Each row of a before or after table is a point. One or more steps were done to the points. Then noise was added and the rows were shuffled. The steps act on how far a point lies along the listed directions, d1 being the first. What was done? A step turns or swaps two directions, mirrors them in a line or flattens them onto one, adds a multiple of one to another, or multiplies one. Angles are multiples of 10 degrees, from the lower direction toward the higher: turns from -170 to 170, lines from 10 to 170 but not 90. Use the fewest steps. Two steps may share a direction if one is a turn and the other turns, adds or multiplies; they go together, in the order done. Otherwise the lowest direction goes first.

Directions:
(1): [-37  -9]
(2): [-9 37]
Before:
[[ 22 -48]
 [  5 -18]
 [  6 -69]
 [-21  39]
 [ 14  17]
 [ 18 -41]
 [ 27 -50]
 [ -1  -6]
 [ -3   2]
 [ 12   1]
 [-16  10]]
After, 11 rows:
[[-66 -16]
 [ 11  18]
 [-19   2]
 [-53   6]
 [ 48  -4]
 [-60  14]
 [  3  -3]
 [ -4  -4]
 [  1  12]
 [ 11 -10]
 [-42   3]]
Steps: mirror d1 and d2 in the line at 140 degrees

Directions:
(1): [-17 -18 -22  41 -21 -24 -45  12]
(2): [-35  -4  17  25 -26  17  20 -49]
(3): [-35  40  35  -6  11 -39  -7   9]
(4): [ 34   4  12  16  35 -13 -27 -47]
(5): [16 42  4 48  3 30  7 23]
(6): [-28  32 -49 -17  19  20 -18 -18]
Before (8 x 8):
[[ -2 -41 -30   3 -23 -17 -25  33]
 [  5 -18  15 -43  24 -11  15 -30]
 [  3 -20 -28 -16 -24  30  52 -16]
 [ 31   4  23  25  27 -14 -19  19]
 [ -1  22  44 -23  -3 -14  30 -15]
 [  7   2  12  20   3  32  29 -40]
 [ -3  -2 -41 -27  10 -24 -38  10]
 [ -3  -5   0  -5  13 -14  -2 -36]]
After (8 x 8):
[[-38 -12   8  -7 -17 -17   2  41]
 [ 63 -12  13 -11  20  14  46 -44]
 [  1  57  42 -43  20   9  48 -26]
 [ 10  10 -55  25  -7   5 -37  41]
 [ -7  20  -4  21  -3  21  21  -4]
 [ 17 -30 -26  59 -15 -38 -67  41]
 [ 23  45  27  -9  28  44  55   4]
 [ -2 -10  29 -13  -3  26  52 -43]]
Steps: multiply d1 by 2; turn d4 and d5 by 160 degrees; turn d2 and d4 by 30 degrees; turn d3 and d6 by 40 degrees

Directions:
(1): [ 13  12 -33  12 -14  18 -16  -5 -62  27  26 -19  31 -38]
(2): [-33   1  33 -26   8  13  47 -21 -25  17  50  13  13  29]
Before (9 x 14):
[[ 28   6 -57  15 -20   3 -28  14 -17   6 -15 -28  20 -44]
 [-12 -27  31 -11   2 -12  15  17  82 -34 -42  21 -39  52]
 [  4   6 -14   3 -16 -15  -9  -2   7 -21 -20  -8 -16   6]
 [ 20 -10  11  12   6 -29 -34   8  56 -42 -40  14 -26  -7]
 [-48 -22  33 -21   5  21  31 -20   4  12  17   1  -5  31]
 [-40  20  32 -11  14  19  53 -34 -34  37  76   5  25   7]
 [ 25 -13 -33   9  -1 -21 -26   0  20  -5 -34 -14 -27 -22]
 [ 33  10 -71  41 -32   7 -67  24   5 -10 -60 -25  -6 -47]
 [  5  19  -5 -10  -2   7 -17 -14 -22  13  16 -15  35  -1]]
After, 9 rows:
[[-46 -15  49 -37   1  19  65 -13   5   8  41  24   0  61]
 [ 19  14 -13   1   0  -5 -38  -1  12  -4 -21 -16  19  -4]
 [ -7  23 -49  12 -32  41  -9 -12 -88  39  39 -22  41 -34]
 [-21   3  33 -17   4   7  27 -31 -40  10  63  18  24   5]
 [ 17  10 -51   9 -21  11 -15   2 -40  18   8 -25  32 -41]
 [ 13   4   4  28  15 -28 -25  15  90 -30 -57  -1 -36  -8]
 [-12   9  -7  -7 -18  -3  11 -15 -25  -4  15  -7   1  10]
 [ -2  -5 -18 -12   0   5  15 -27 -44  30  37 -12   6 -13]
 [-27 -29  23  -6   4   3   2  -2  52 -14 -34   1 -28  23]]
Steps: mirror d1 and d2 in the line at 150 degrees
